Each row of a before or after table is a point. The points were changed in one or more steps. Then noise was added and the rows were shuffled. The steps act on how far a point lies along the listed directions, d1 being the first. What was done? A step turns or swaps two directions, mirrors them in a line or flattens them onto one, adds a multiple of one to another, or multiplies one. Angles are multiples of 10 degrees, from the lower direction toward the higher: turns from -170 to 170, lines from 10 to 170 but not 90. Use the fewest steps. Two steps may share a direction if one is a turn and the other turns, adds or multiplies; they go together, in the order done. Otherwise the lowest direction goes first.

Directions:
(1): [  2  56 -20]
(2): [ 0 20 56]
(3): [-60   2   0]
Before (13 x 3)
[[ -6   3  14]
 [  1  -4   3]
 [ -7   2  10]
 [  2  -5   1]
 [  2  -5   7]
 [  1  34   1]
 [ -1   3  12]
 [ -2  10   8]
 [-10  -8 -19]
 [  1  10   2]
 [ -4  -1   6]
 [  2  -3  12]
 [  2   2  15]]
After (13 x 3)
[[  0  12  -4]
 [  0  -2   1]
 [  0 -13   5]
 [  0 -13   5]
 [  1  17  -6]
 [ -1  -3   1]
 [  0  -6   2]
 [  0  -6   2]
 [  0  -4   2]
 [  0  -3   1]
 [  2  60 -22]
 [  0  -9   3]
 [  0 -10   3]]
Steps: multiply d1 by 2; multiply d2 by 0; multiply d3 by 0

Directions:
(1): [ -4  46 -53  44 -19   3  29  24]
(2): [-29 -20 -40  21 -11 -26 -31 -60]
(3): [-34 -18   6 -33 -45 -33  55   2]
(4): [ 36 -20 -37 -17  49  -6  48 -24]
Before (10 x 8)
[[ 11  -1 -22   6  10  -3  17  -5]
 [ -3 -20   4 -18  -9  -9  26   9]
 [-13  -2 -31  14 -12 -10  -6  -7]
 [-36   8   2  18 -39   4  -4  22]
 [ -5   7  14 -26  -2  -2   7  35]
 [ -9  21 -23  19 -25   1  38  18]
 [-22   2  -6  12 -22 -10 -38 -15]
 [ 40  20  -3   7  31  32  18  14]
 [ 10  -2 -28  26  21  -6 -19 -39]
 [-18  35 -15  19 -35  -9  11  29]]
After (10 x 8)
[[-17 -13 -22 -16 -27 -23  59 -22]
 [  7  21  26   0  -5  17 -22  33]
 [ 10 -15 -17  14  18   3 -25 -17]
 [-12  37 -27  37 -20  -2 -18  14]
 [-24  -7 -19  -4  -5 -19 -26 -13]
 [ 15   1 -17   4  12   0  20   1]
 [ 16  16  -9  11   9  16  -3  29]
 [ 26  12  18 -12  12   7  40  28]
 [ -1  24 -38  42  -5  10   0  -2]
 [-20  16  -3  35 -16  20 -33  19]]
Steps: turn d2 and d3 by -150 degrees; multiply d3 by 1.3

Directions:
(1): [-13 -28 -23  -5 -10 -47  28  18 -53  -3 -21 -29]
(2): [  0  -7 -42 -28 -18  28  21  33  -4  -5  60  10]
Before (10 x 12)
[[  5 -18  -5 -12 -12  -2  31  21 -27  -7 -17 -23]
 [ 10  19  17  17  16  14 -21 -45  20  18 -22   9]
 [ 21  10  35   2  12  44 -22 -12  38  -2  11  38]
 [  4  21  36  10   8   8 -24 -29  34  19  -9  14]
 [ 18  28  24  23  28  32 -32 -17  54  10  -2  15]
 [ 11  19  -4   5  -5  14   2  12  30   7  20  21]
 [  5  14  12  14  12   4 -15 -22  20   6 -22  11]
 [-18 -26 -22  -1  -7 -44  16  13 -54  -7 -30 -33]
 [ -5 -22   8  17  -5 -46  13 -10 -39   8 -41 -25]
 [  1  22  41  21  22   6 -16 -17  37   9 -17  10]]
After (10 x 12)
[[-10 -16  -9 -10 -13 -40  21   8 -36  14 -10 -20]
 [  3  14 -23 -16  -4  58 -13  12  29  -4  55  24]
 [ 17   9  14 -10  -2  47   7   7  24  -3   9   7]
 [ -1 -33  18   7   5 -41  10   2 -44  -3 -48  -9]
 [  2   7  12  20   4 -30   3   0   2   9 -33  -1]
 [-15 -21 -13  -1   1 -40  32  27 -35  -1  -8 -21]
 [ -5 -13 -25  -3  -5 -21  18   7 -26  -1 -12  -7]
 [ -5 -21 -17  15   8 -51  18  14 -38   5 -38 -36]
 [ -5 -16 -34  -4  -5 -24  22  -7 -42  10 -12 -20]
 [  8  -6 -28 -15 -18  38  15  19   5   6  59  17]]
Steps: turn d1 and d2 by 140 degrees

Directions:
(1): [ -5 -15 -11 -10  -7  38  35   9  10  -1  51 -22 -37  12 -54  18  28  18]
(2): [ 42  60  46 -10   8  19  32 -21  -2 -23  -2  23  11 -31 -23   4  -7   9]
Before (10 x 18)
[[  9  16  20 -10 -13  -3  14 -11  10  -4  -1  -8   2  -6  -7   4  -6  -7]
 [ 15  20   8 -15  -8  11  24   0  -5  -7  17   4  -6  -6 -27   6   3  10]
 [-40 -46 -35   7  -3 -12 -29  17  -2  18   3 -14 -13  22  20   2  15 -13]
 [-24 -35 -21  -3  -2  -4 -13  13   4   6  11 -18 -14  18  -2   7   7  -3]
 [-44 -44 -30   5  -1 -28 -60   8   3  17 -22 -15  -4  15  53 -20  -2 -22]
 [-27 -42 -34  10  -5 -13 -26  22  -8  19  -6  -9   2  19  16 -17  -5   0]
 [  9  23  12  -5   3  -7  10 -15  -3   4 -12   9  11  -7  17  -3  -4 -13]
 [ -4   5  -4  -1   4 -26 -13  -3  -8   3 -36   6  23   6  26 -15  -1  -6]
 [ 21  12  15 -16  -7  12  22   6   8 -13  26 -14  -8   6 -26  17   6   6]
 [ 14  11  19  -5   5   2  11  -5  -5  -9  -7   0  12 -12   4 -14   2 -10]]
After (10 x 18)
[[  5   4  -2 -14 -11   9  19   6  -4   0  22  -3 -12   1 -26   5   8   9]
 [ -1  -2   5  -7   3  -1  -3   0   2  -4   1  -2  -2  -1  -3   7  -1   2]
 [ -1   4   9  -8 -13  -4  13  -7  12   1   4 -15  -4   4  -8   3  -3  -8]
 [ -5   0  -7   0   3 -24 -13  -3  -9   3 -37   5  20   8  25 -15   1  -8]
 [ -4   6  -4  -3   0  -8   2  -6   1   9  -6   0   2   1  18  -3   1 -13]
 [ -8   1   4  -1   5 -11 -16   1  -7   3 -13   8   5  -2  18   2   3 -13]
 [ -3  -6  -6   5   3  -9 -13   7 -11   7 -17   9  18   0  18 -18 -17   2]
 [  0  -7   7  -4   3   0   5   1  -4  -3  -3  -7   5  -3   6 -14   4  -8]
 [ 14   4   8 -16  -7  13  18   8   9  -9  26 -17 -10  10 -28  16   7   6]
 [-16  -2   1   2   3 -25 -48  -8  -2   0 -33   4  10  -5  51 -24 -12 -20]]
Steps: flatten d1 and d2 onto the line at 20 degrees
